Each row is a point. A path goes straight from each point to the next, and from the last back to the first. The post is the endless flat space through its rows: a point in 2 columns, a line in 3, a plane in 4, and so on, so that a path can go around it. Count how often the path circles the post. Going back the other way cancels.

Post (2 x 3)
[[ 0.3  2.9  2.0]
 [-2.3 -4.2 -2.9]]
Path (19 x 3)
[[-4.8  2.7  1.5]
 [-2.8  0.5  1.9]
 [-0.2  0.7  2.5]
 [ 1.7 -4.0 -0.4]
 [ 2.4 -1.6 -3.1]
 [-2.6 -1.8 -3.5]
 [ 1.1  9.7  3.1]
 [-6.0 -2.7 -0.7]
 [-1.1 -0.6  2.1]
 [ 5.1 -1.0  4.5]
 [ 0.3 -3.3 -2.9]
 [ 5.6  3.9  0.5]
 [-2.4 -3.8 -5.0]
 [-3.8  4.8  1.5]
 [-6.2 -2.9  0.1]
 [-2.2 -8.1  0.4]
 [ 1.4 -9.3 -3.5]
 [ 3.3 -1.0 -5.9]
 [-3.4  2.0 -4.1]]
Times around: 3

Post (7 x 8)
[[  4.0   0.8  -5.5   4.1  -4.0  -2.9   2.0   0.6]
 [ -1.6   0.3  -5.2   1.5  -6.5   0.5   6.4  -2.0]
 [  0.9  -1.9   3.2   4.1   1.3  -2.0   1.9   0.6]
 [ -6.2  -3.1  -4.9   0.2   3.9  -0.5   1.5  -4.0]
 [  5.6   0.6   8.4  -0.4   3.3  -1.2 -11.1  -1.2]
 [ -3.2  -4.3   0.2  -6.1  -2.4  -0.6  -0.8   2.8]
 [  3.4   5.4   3.0   1.5  -1.4  -6.5   0.3   0.2]]
Path (28 x 8)
[[ 1.6 -2.9  2.2 12.2  5.3  0.3 -0.9 -2.9]
 [ 1.3 -4.4  1.9  1.7  0.5 -4.7 -8.1  0.7]
 [-1.3 -7.8  0.2 -0.9 -7.9  5.3  3.7 -0.8]
 [ 0.0  5.9 -0.4 -3.5 -2.0 -5.0  2.6 -4.9]
 [ 2.9  0.1 -0.9 -3.5 -6.2  2.7  5.9  5.1]
 [-2.2  0.9 -0.1  4.2  9.0 -3.4 -0.6  1.0]
 [-1.3 -1.3 -6.5  0.1 -0.9 -2.1 -2.5  0.9]
 [ 1.0  0.0  0.0 -0.8 -0.5 -4.6  0.2  5.9]
 [ 1.1  1.6 -3.2  3.7  5.7 -2.8  3.8  0.0]
 [-0.3 -0.6  5.2  0.3 -1.2  1.8  1.8  1.9]
 [-4.9  2.1  4.1 -2.5  0.4 -1.4 -1.6 -0.3]
 [-3.9  1.1  1.7 -0.1  1.9 -9.8 -2.8  1.1]
 [ 0.0 -7.7  0.1  7.1  0.4  1.6  2.0 -5.0]
 [ 0.2 -0.6  0.7 -0.1 -3.8 -0.2  3.1 -2.4]
 [ 0.3  0.7 -3.0 -1.3 -0.7 -2.5  3.8  0.8]
 [ 2.3  5.4  4.2  2.3 -2.1  4.2  0.0  1.0]
 [-0.5  0.7 -3.8  2.0 -5.3  0.8 -1.2  2.6]
 [-1.1 -1.5  1.2  0.1 -1.3 -3.7 -4.8 -1.6]
 [ 4.4 -1.3 -1.4  2.4 -4.6 -7.3  1.9  2.3]
 [ 7.5 -0.9 -1.5 -1.3 -5.4 -4.4  0.2 -3.1]
 [-5.1 -4.6  2.0  3.4  2.2 -2.0  3.2 -5.3]
 [-6.5 -0.2 -4.8 -0.4 -1.8 -7.2 -2.2  1.3]
 [-6.8  2.8  0.6 -0.1 -4.4 -0.4  0.6 -4.1]
 [-2.4  1.5  1.7  5.7  1.1 -7.7 -0.9 -5.0]
 [ 3.7 -5.3  3.3  1.1  1.3 -5.1 -0.8 -1.0]
 [ 0.3 -0.6 -1.3 -1.8 -6.6  2.0  7.0 -3.5]
 [ 2.6  6.6 -8.1 -5.1  2.8 -5.1 -3.4  1.7]
 [-2.2 -2.5  1.4  3.3 -0.8  2.5  1.4  7.0]]
Times around: 3

Post (11 x 12)
[[-2.0  1.7  1.5 -0.5 -4.4 -3.3  0.5  2.1  4.9  3.8  3.4  1.0]
 [ 1.7 -5.8 -3.5  6.0 -2.5 -0.9 10.0 -2.1 -7.6  0.2  0.0  1.6]
 [-4.5  2.9  0.2  0.5 -2.0 -6.5 -4.1  0.1  3.2  0.8  4.3 -0.4]
 [-3.0 -2.7  3.0 -1.6 -3.4 -1.7  0.8 -0.9 -3.2 -0.9 -3.0  3.4]
 [ 0.3 -1.6  2.7  3.3 -1.0  4.1 -1.8  0.9 -0.5 -0.7 -2.9  1.2]
 [ 1.1 -1.3 -0.7  2.2  0.2  3.0  2.7  7.5 -1.1 -7.0 -3.7 -0.2]
 [-0.4 -1.2 -0.7 -3.5 -3.4 -7.1 -3.2  2.0  3.8  3.7  6.7 -1.0]
 [-5.7  0.3  1.6 -3.4  2.7 -0.7 -4.4  4.9  4.6 -0.4  0.8 -3.7]
 [-1.2 -3.3 -3.9  2.2 -6.7  1.1  5.9 -0.9 -4.9  0.8 -0.5 -2.1]
 [-0.2  2.3  4.1 -1.4  3.8  1.5 -0.6  6.0 -0.6 -3.2 -2.4 -3.9]
 [-2.3  1.9 -0.9 -3.0  0.7  0.5 -1.3 -1.4  0.9 -1.3  0.2  2.6]]
Path (26 x 12)
[[ 3.3 -3.0 -2.7  1.8 -5.2  7.4  0.2  0.0 -2.8  2.6 -3.0  1.3]
 [-3.8  5.5 -0.8  1.1 -1.1 -4.8  4.0  3.6 -2.7 -7.2 -1.9  5.7]
 [-5.5  4.3  1.5 -1.0 -2.0  0.7  6.5  3.6 -2.0 -3.1  0.5  1.7]
 [-2.3  0.8  1.2 -3.4  0.4 -3.3  3.6  4.9 -1.7 -3.9  1.7 -2.4]
 [-5.2  0.2 -0.9  1.7 -2.3  2.6 -1.8  0.4 -3.1 -0.5 -0.9  1.5]
 [-2.5 -0.3 -4.9 -3.9 -6.5  5.2  0.9  7.9  2.0 -4.9 -3.4  1.5]
 [ 0.6  7.1  1.1  2.0 -1.2  7.8 -0.9 -0.5  4.1  3.7  2.7 -1.7]
 [-6.8 -4.6  2.3 -5.5 -7.4  2.1  5.4 -1.2 -1.7  2.8  0.8 -2.0]
 [-2.7  1.5  8.7 -1.8  8.0 -9.7 -6.7 -0.2  0.4 -0.2  3.2 -3.7]
 [ 1.3 -4.0 -2.5  2.7  2.0 -3.2 -0.5  1.5  0.9 -5.6 -0.9  5.0]
 [ 2.8 -0.1 -1.4 -1.2 -0.5 -2.6 -0.5  7.0  2.6  7.2  3.8 -5.0]
 [-1.5  0.9  4.5  3.6  0.8 -1.7  2.1 -0.7 -7.0 -4.5 -5.0  6.5]
 [ 0.0  1.3  1.7 -4.0 -0.1 -6.4  0.2  8.2  2.5 -3.3  5.9  1.5]
 [-4.5  2.5  3.2  4.0 -3.1 -3.9 -3.1 -3.2  1.5 -5.6  1.0  3.2]
 [ 5.0 -3.0  2.5  4.0  3.3 -0.4  0.4  6.9  1.7 -4.8 -0.2 -0.4]
 [ 6.1 -7.7  2.4  3.6 -0.6  2.6 -0.6  2.8 -3.6 -0.1 -5.1  0.6]
 [-6.0  1.4 -6.6 -2.7 -4.6  0.1 -0.5 -3.8  0.0  3.0 -1.6  2.7]
 [-6.3  2.3 -2.6 -3.0  2.8 -4.1 -3.3  6.0  6.3 -6.2 -2.0 -2.6]
 [-0.6  2.4  3.0 -0.6 -5.0 -1.8 -6.2 -5.3  1.8  1.2  0.1  2.9]
 [-4.6 -1.9  7.2  3.7 -4.6 -3.9 -1.9  4.6  7.1  5.6 -0.8 -0.5]
 [-0.4  8.3 -2.2  3.4 -3.4  0.3 -1.4  4.9  5.5 -2.0 -1.3  1.6]
 [-2.2 -3.9 -0.6  0.0 -0.9  3.6  3.0  8.5 -1.8 -1.5 -3.0 -0.8]
 [-7.8  0.5  5.1  1.8 -9.6  1.5  2.2 -0.2 -0.2  6.5  1.1 -3.6]
 [-0.7 -4.6  4.5  5.0  2.9  2.3  3.6  2.9 -1.5  4.3  1.1 -6.8]
 [ 4.1 -0.5 -1.7  0.3 -8.1  3.5 -1.7 -4.1  1.3  1.4  0.6  0.5]
 [ 1.5 -5.7 -1.0 -4.0 -3.3 -1.7 -2.5  3.6  5.9  6.8  2.5 -3.4]]
Times around: 3
